Each row is a point. The points of each table are mixes of a few directions, plus a little noise. Count the directions of each table, and those that both share. Where both have some left over, give the other angles between the two spaces (their principal angles), to ten degrees, smallest first.

First:
.04,.53
.05,.67
.00,-.05
-.01,-.17
-.03,-.36
-.04,-.62
Second (4 x 2):
-.04,.09
.11,-.23
.23,-.49
-.31,.63
Directions: first 1, second 1, shared 0; angles 30

First (6 x 4):
-.06,-.02,-.14,.15
.24,.07,.52,-.58
-.21,-.07,-.47,.52
-.22,-.07,-.48,.53
.25,.08,.55,-.60
.01,.00,.03,-.03
Second (5 x 4):
-.04,.07,-.45,.01
-.21,-.20,-.10,.29
-.30,-.34,.17,.53
.01,-.01,-.19,-.47
.55,.48,.57,-.35
Directions: first 1, second 3, shared 1

First, 7 rows:
.09,.07,-.32,-.04,.01,-.03,-.24,.30
.26,.08,-.24,-.19,.00,.03,-.31,.46
-.13,-.05,.18,.08,.00,-.01,.19,-.26
.31,.05,-.02,-.25,.00,.07,-.22,.39
-.94,-.05,-.54,.80,.00,-.30,.33,-.85
.09,-.08,.55,-.13,-.01,.10,.25,-.20
.31,-.02,.39,-.28,-.01,.13,.02,.16
Second:
-.12,.18,.23,-.04,-.16,.42,-.01,-.35
.27,.01,.03,-.19,.04,-.10,-.10,.11
-.36,-.06,-.06,.30,.01,-.15,.23,-.47
.20,-.21,.10,-.05,.18,-.48,.18,.02
.42,.11,-.40,-.25,.05,-.16,-.42,.45
-.71,.03,.48,.33,-.26,.93,.31,-.09
.31,-.05,-.39,-.11,.15,-.45,-.21,.33
Directions: first 2, second 4, shared 2

First, 11 rows:
.15,.00,.09,-.34,-.02,-.24,-.39,.47,-.12,-.02,.29
-.06,-.07,-.05,.20,.02,.06,.28,-.42,.15,.10,-.13
.11,-.06,-.01,-.22,-.05,-.09,-.27,.16,.03,.03,.38
-.08,.00,-.14,.15,-.05,.27,.13,-.27,.12,-.01,.06
.02,.12,.01,-.16,-.03,.07,-.27,.46,-.18,-.16,.11
.01,.07,.18,-.02,.10,-.25,.02,.27,-.20,-.04,-.36
.04,-.04,-.09,-.08,-.07,.10,-.13,-.02,.09,.01,.31
-.08,.05,-.02,.14,.01,.12,.14,-.09,-.02,-.04,-.19
.20,-.15,-.01,-.34,-.07,-.22,-.37,.13,.12,.12,.62
-.10,.00,-.04,.22,.02,.12,.28,-.31,.08,.03,-.24
-.21,.08,.08,.45,.14,.06,.58,-.36,-.07,-.01,-.85
Second, 9 rows:
.24,.04,-.03,-.38,.04,.09,-.14,.00,-.02,.05,-.18
-.23,.03,.03,.34,-.02,-.01,.13,.09,-.07,-.11,.01
.06,.04,-.01,-.10,.02,.06,-.03,.04,-.04,-.02,-.12
-.58,-.20,.06,.94,-.12,-.34,.34,-.13,.16,-.04,.65
-.12,.13,.02,.14,.01,.11,.06,.18,-.15,-.15,-.22
.35,-.15,-.05,-.49,.00,-.09,-.19,-.26,.21,.25,.19
.08,.01,-.01,-.13,.01,.02,-.05,-.01,.00,.03,-.05
.00,.24,.01,-.08,.06,.26,-.01,.29,-.26,-.20,-.51
.19,-.14,-.03,-.25,-.01,-.11,-.10,-.21,.17,.18,.22
Directions: first 3, second 2, shared 1; angles 70

First, 9 rows:
.52,-.79,.56,-.25,.29,.45,-.53,-.71,-.19,.12,.89,.08,.27,-.09
-.06,.12,-.18,.05,-.03,-.09,.29,.17,.04,-.05,-.23,-.07,-.21,.05
-.01,.07,-.20,.02,-.11,.09,.57,.29,-.01,.18,-.27,-.26,-.32,-.15
-.26,.18,-.08,-.15,-.13,.16,.12,.35,.01,.16,.02,.23,.32,-.13
-.23,.42,-.12,.18,-.16,-.26,-.08,.17,.06,-.05,-.36,-.02,.04,.00
.19,-.33,-.18,-.08,.35,-.19,.20,-.13,.10,-.46,.11,.10,-.37,.48
.03,.19,-.09,.25,-.11,-.19,.13,.01,.02,.02,-.38,-.36,-.35,-.07
.01,.05,.36,.10,.03,-.16,-.94,-.45,-.03,-.12,.25,.20,.49,.06
-.16,.11,-.08,-.13,-.14,.19,.26,.31,-.02,.20,-.02,.08,.14,-.16
Second:
.03,-.07,.13,.05,-.26,.24,.14,.25,.01,.31,-.22,-.11,-.22,-.04
.02,.07,.07,.22,-.23,.10,-.14,-.07,-.12,.20,-.41,-.24,.00,.09
-.58,.26,-.21,-.09,-.26,-.13,-.37,-.23,-.19,.17,-.33,-.02,.54,.05
-.40,.04,.03,-.15,-.33,.11,-.14,-.02,-.03,.35,-.28,-.03,.31,-.11
.68,-.17,.37,.41,.05,.21,.00,-.17,.04,-.02,-.23,-.35,-.30,.07
.26,-.41,.53,-.36,.25,.18,-.02,-.38,.44,-.05,.40,.08,.37,-.40
-.75,.16,-.48,-.45,-.14,-.16,.26,.56,-.07,.12,.28,.45,-.01,-.05
-.18,.19,-.30,-.03,.18,-.29,-.08,-.05,-.11,-.27,.18,.16,.10,.12
.44,.05,-.36,.14,.65,-.39,.35,.24,-.02,-.74,.70,.29,-.59,.23
.21,.02,-.07,.12,.18,-.09,.08,.04,-.02,-.21,.14,.02,-.21,.09
.28,-.13,.30,.15,-.09,.20,-.07,-.16,.06,.14,-.23,-.23,.00,-.05
Directions: first 4, second 4, shared 0; angles 30, 40, 40, 40

First:
-.36,-.20,-.12,-.31,-.12,-.03,-.03,-.25,.00,-.18,.06,-.23,.09,.05,-.18,.23,-.07,-.06,.20,-.07
.03,.06,-.17,.19,-.19,.00,.40,.00,.21,-.01,.39,-.11,-.19,-.17,-.13,-.44,.28,-.10,-.15,.40
.23,.06,-.15,.33,.16,-.05,.88,.24,-.45,.19,-.26,.14,.23,-.14,-.25,-.28,.23,.06,-.58,.11
.67,.18,-.06,.43,.06,-.07,.15,.10,-.03,.09,.20,.22,-.02,-.17,-.06,-.28,-.06,-.32,.30,.28
.37,-.08,-.01,.42,-.28,-.03,.06,.21,-.24,.19,.02,.04,-.06,.54,-.18,-.10,.01,.42,-.65,-.18
-.20,-.07,-.05,-.15,-.05,.00,.00,-.11,.06,-.09,.05,-.11,.00,-.03,-.04,.06,.01,-.04,.08,.01
-.52,.29,.58,-.55,.59,.23,-.86,.16,.35,.06,-.60,.26,-.13,-.32,.94,.34,-.05,.19,.12,-.34
-.20,-.14,-.01,-.28,-.11,-.02,-.40,-.25,.13,-.18,.13,-.15,.01,.08,-.02,.29,-.21,-.13,.48,-.09
-.02,-.10,-.02,-.09,-.07,-.03,-.19,-.11,-.04,-.07,.01,-.05,.05,.14,-.07,.19,-.15,-.02,.19,-.12
Second, 10 rows:
.02,-.53,-.09,-.11,.42,-.15,.45,.17,-.40,-.04,-.50,.08,.04,.23,-.07,.43,.02,.03,-.33,-.12
.61,.58,.19,.49,-.06,.07,-.15,.20,-.47,.37,-.27,.35,.46,.04,-.05,-.19,-.27,.24,-.13,-.36
.23,-.14,-.21,.03,-.40,-.11,-.27,-.36,-.12,-.17,.36,-.18,.21,.27,-.45,.22,-.40,-.24,.67,-.08
-.20,-.52,-.19,-.26,.09,-.13,.17,-.13,.01,-.23,.02,-.18,-.13,.17,-.14,.33,.01,-.17,.12,.09
.06,-.03,.07,.05,.28,.00,.23,.22,-.21,.11,-.36,.16,.04,.01,.11,.05,.08,.14,-.36,-.09
-.08,.06,.14,.02,.35,.05,.26,.30,-.05,.15,-.38,.18,-.08,-.13,.29,-.09,.25,.19,-.53,-.01
-.08,-.46,-.21,-.19,-.06,-.14,.05,-.21,-.05,-.24,.12,-.20,-.03,.22,-.26,.33,-.12,-.21,.30,.03
-.25,.51,.17,.02,-.20,.20,-.28,.00,.55,.07,.35,-.03,-.23,-.39,.32,-.52,.25,.07,-.01,.23
-.40,.36,.15,-.10,-.08,.18,-.15,.04,.62,.02,.29,-.07,-.36,-.41,.40,-.46,.37,.06,-.13,.31
.08,.17,-.05,.06,-.35,.02,-.31,-.22,.12,-.05,.37,-.11,.06,.00,-.15,-.10,-.17,-.11,.42,.02
Directions: first 5, second 3, shared 2; angles 50

First, 11 rows:
-.21,-.30,-.32,.04,.09,-.51,.04,.10,.23,-.20,-.21,-.06,-.12,-.04,-.09,.15,.10,.01,-.20,.23,-.07,.08,.01,-.16,-.03,.20,.16,-.03,.10,-.06,.22,-.12
.02,-.01,-.06,-.12,-.09,-.19,-.09,.07,.18,-.06,-.15,.05,-.09,-.08,-.06,.18,.09,.14,-.11,.07,-.04,-.11,.09,-.05,-.15,-.07,-.07,-.05,-.01,-.11,.13,-.11
-.24,-.33,-.36,.03,.10,-.59,.03,.13,.29,-.23,-.26,-.05,-.14,-.06,-.11,.18,.13,.02,-.24,.27,-.08,.07,.03,-.17,-.06,.22,.16,-.03,.12,-.08,.26,-.15
.44,.53,.46,-.35,-.37,.55,-.29,-.04,-.04,.26,.07,.22,.03,-.12,.05,.11,.00,.30,.12,-.28,.02,-.38,.16,.18,-.28,-.54,-.46,-.06,-.20,-.16,-.14,-.02
-.09,-.15,-.17,-.02,.01,-.31,-.01,.08,.18,-.11,-.16,-.02,-.08,-.06,-.07,.14,.08,.06,-.14,.14,-.05,.00,.03,-.09,-.07,.07,.04,-.03,.05,-.07,.16,-.11
-.49,-.45,-.18,.83,.70,.24,.66,-.25,-.72,-.04,.57,-.40,.35,.47,.19,-.81,-.36,-.86,.35,-.04,.18,.82,-.50,.04,.88,.81,.72,.23,.19,.63,-.36,.48
-.13,-.14,-.08,.17,.16,-.02,.14,-.05,-.11,-.03,.09,-.10,.06,.09,.03,-.15,-.06,-.18,.04,.02,.03,.18,-.10,-.01,.18,.20,.18,.05,.06,.12,-.04,.08
.25,.33,.34,-.09,-.14,.51,-.09,-.08,-.20,.21,.18,.09,.10,.02,.09,-.09,-.08,.05,.19,-.24,.05,-.13,.02,.15,-.03,-.27,-.20,.01,-.12,.01,-.20,.10
-.12,-.17,-.18,.00,.05,-.32,.00,.07,.16,-.12,-.14,-.03,-.08,-.03,-.06,.11,.08,.03,-.13,.15,-.04,.03,.02,-.10,-.04,.09,.07,-.01,.06,-.05,.14,-.09
.41,.52,.51,-.21,-.26,.72,-.19,-.11,-.23,.31,.22,.16,.11,-.02,.10,-.08,-.10,.15,.24,-.34,.07,-.26,.08,.22,-.11,-.45,-.36,-.01,-.19,-.03,-.27,.10
.16,.14,.05,-.28,-.24,-.09,-.22,.09,.24,.01,-.20,.13,-.12,-.16,-.06,.27,.12,.28,-.12,.01,-.06,-.27,.17,-.01,-.30,-.26,-.25,-.08,-.07,-.21,.12,-.16
Second (9 x 32):
.28,-.29,-.19,.09,-.19,-.03,.02,.38,.00,-.05,.05,-.15,.24,.24,.21,-.10,-.24,.26,.17,.06,-.48,-.16,-.08,-.18,.38,-.07,.27,-.24,-.05,-.24,-.11,.25
-.04,-.10,-.13,.16,.06,.04,.03,.17,-.11,-.07,.12,-.19,.07,.14,.12,-.11,-.27,.11,.04,.12,-.28,.03,.09,.03,.07,.00,.20,-.14,-.19,-.07,.02,.11
-.15,.15,-.30,.04,-.04,-.17,.30,.03,-.21,.16,.17,-.59,-.21,-.12,-.02,-.14,-.22,-.10,-.11,.28,-.33,-.24,-.11,.12,-.04,-.11,.18,-.48,-.38,.34,.06,.02
.14,-.08,.02,.31,.16,.04,-.02,.17,.11,-.02,-.02,.09,-.12,.00,.12,-.18,-.20,.21,.00,-.15,.21,.04,.18,.05,.01,.09,.13,.08,.37,-.08,-.19,.23
.28,.09,-.05,-.05,-.20,-.17,.13,.07,.15,.16,-.15,-.01,-.10,-.15,-.02,-.03,.07,.02,-.07,-.12,.13,-.29,-.27,-.14,.13,-.15,-.02,-.15,.32,.12,-.22,.13
-.62,.05,-.01,-.22,.10,.07,.09,-.40,-.12,.11,.30,.14,-.28,-.16,-.11,-.06,.32,-.15,-.03,.20,-.09,.14,.04,.33,-.41,-.10,-.03,-.04,-.32,.34,.36,-.42
.09,.21,-.23,.18,.02,-.15,.17,.18,-.24,.01,-.02,-.76,-.03,-.01,-.01,-.01,-.47,-.13,-.13,.21,-.21,-.16,.03,.00,.06,.07,.11,-.32,-.37,.13,-.05,.17
-.43,.14,.57,-.29,.16,.23,-.19,-.49,.00,-.19,-.25,.94,.19,.01,-.24,.36,.49,-.27,-.05,-.34,.61,.55,-.15,-.10,-.33,-.17,-.49,.59,.16,-.05,.19,-.52
.47,-.18,.34,-.23,-.10,.11,-.56,-.11,.42,-.12,-.20,.52,.23,.06,-.05,.28,.48,.07,.19,-.28,.45,.08,.28,-.10,.12,.43,-.38,.68,.46,-.51,-.09,.03
Directions: first 2, second 6, shared 0; angles 60, 80

First:
.71,.30,-.20,-.11,-.25,.30,-.38,.11,.09,.24,.03,-.09,-.10,.32,-.29,-.11,-.64,.40,-.14,-.27,-.12,.60,.16,-.11,.18,-.33,-.20,.27,-.29,.03,.02,.61
-.09,.00,.07,-.23,.22,-.02,-.26,.02,-.17,-.14,.23,-.18,-.35,-.05,.44,.32,.25,.06,-.11,-.24,.25,-.50,-.17,-.11,.03,.06,.07,-.06,.15,-.19,.13,.15
.30,-.03,.12,.07,.12,.27,.19,-.09,.12,-.01,.03,.04,.16,.09,-.25,.08,.07,.20,.14,-.25,-.08,.03,.04,-.28,.09,-.06,-.01,.20,.01,-.10,.20,-.05
-.07,.29,.14,.16,.16,-.08,.47,-.02,-.01,-.05,-.18,.34,.16,-.11,-.07,-.27,.35,-.14,.28,.13,.11,.03,-.10,.23,-.03,.30,.52,.00,.27,.23,.06,-.33
-.09,-.08,.21,-.16,.07,.31,.01,.06,-.04,-.42,.07,.17,-.35,.29,.16,.16,.11,.19,.09,-.23,.15,-.20,-.01,-.19,-.22,-.18,-.11,.14,.09,-.02,.32,.05
-.12,-.16,-.14,.03,-.02,-.26,-.16,-.06,-.02,.22,.06,-.27,.15,-.24,.06,.09,-.03,-.16,-.18,.14,-.08,-.10,-.03,.04,.11,.08,-.10,-.18,-.08,-.13,-.22,-.04
-.69,-.20,-.36,-.27,-.40,-.55,-.81,.23,-.28,.02,.08,-.36,-.50,-.12,.64,.05,-.42,-.36,-.54,.51,.10,-.11,-.03,.46,-.22,-.10,-.39,-.49,-.24,.07,-.51,.32
.04,-.10,.16,.52,.10,.05,.94,-.23,.31,.13,-.30,.36,.84,-.18,-.70,-.32,.29,-.18,.45,.21,-.34,.27,.12,-.04,.05,.21,.23,.12,.10,.11,.03,-.74
Second (11 x 32):
.29,.02,.21,.02,-.10,.61,.28,.04,.20,-.35,-.12,.42,-.08,.53,-.38,-.12,-.19,.37,.27,-.26,-.09,.38,.19,-.26,-.21,-.35,-.21,.41,-.06,.13,.39,.05
-.24,-.08,-.17,-.07,.10,-.49,-.33,-.04,-.18,.27,.17,-.43,.00,-.43,.39,.20,.16,-.27,-.28,.16,.09,-.41,-.16,.14,.19,.26,.10,-.35,.03,-.18,-.30,.02
-.19,.18,-.18,.01,.04,-.51,-.15,.01,-.16,.29,.00,-.18,.06,-.39,.26,-.09,.12,-.31,-.15,.28,.11,-.12,-.15,.36,.15,.33,.33,-.30,.09,.05,-.33,-.03
.31,.34,.12,-.08,-.11,.44,.10,.15,.05,-.28,-.13,.41,-.28,.47,-.17,-.24,-.21,.32,.20,-.19,.10,.43,.09,.00,-.17,-.23,.07,.32,.01,.27,.28,.24
-.03,-.05,-.03,-.07,.03,-.06,-.16,-.01,-.06,.02,.09,-.15,-.07,-.06,.14,.13,.03,-.01,-.10,-.04,.04,-.16,-.04,-.03,.04,.01,-.04,-.06,-.01,-.09,-.03,.07
-.38,-.01,-.24,.10,.09,-.76,-.15,-.08,-.17,.46,.04,-.38,.25,-.66,.30,.00,.24,-.52,-.24,.44,.04,-.32,-.19,.38,.24,.47,.31,-.48,.08,-.07,-.50,-.21
.05,-.31,.22,.39,-.09,.40,.77,-.15,.38,-.15,-.28,.44,.57,.21,-.73,-.23,-.02,.05,.41,.08,-.39,.41,.27,-.24,-.19,-.18,-.24,.28,-.08,.11,.20,-.53
-.06,-.32,-.05,-.29,.13,-.03,-.57,-.03,-.15,-.02,.38,-.52,-.33,-.08,.46,.56,.05,.11,-.34,-.30,.11,-.60,-.10,-.31,.11,-.10,-.34,-.10,-.07,-.42,.04,.29
.19,.07,.08,-.14,-.02,.31,-.09,.08,.01,-.20,.03,.11,-.27,.30,.01,.05,-.12,.27,.03,-.25,.07,.08,.05,-.14,-.09,-.22,-.11,.19,-.03,.02,.23,.23
.12,-.41,.22,.14,-.03,.53,.36,-.11,.27,-.27,-.04,.20,.20,.33,-.44,.11,-.06,.24,.22,-.23,-.27,.11,.22,-.47,-.16,-.35,-.45,.31,-.13,-.11,.33,-.21
-.05,.55,-.17,.00,-.04,-.45,-.06,.13,-.19,.24,-.16,.09,-.06,-.24,.19,-.39,.01,-.25,-.03,.34,.20,.21,-.14,.59,.09,.35,.59,-.22,.15,.32,-.30,.09
Directions: first 5, second 3, shared 3
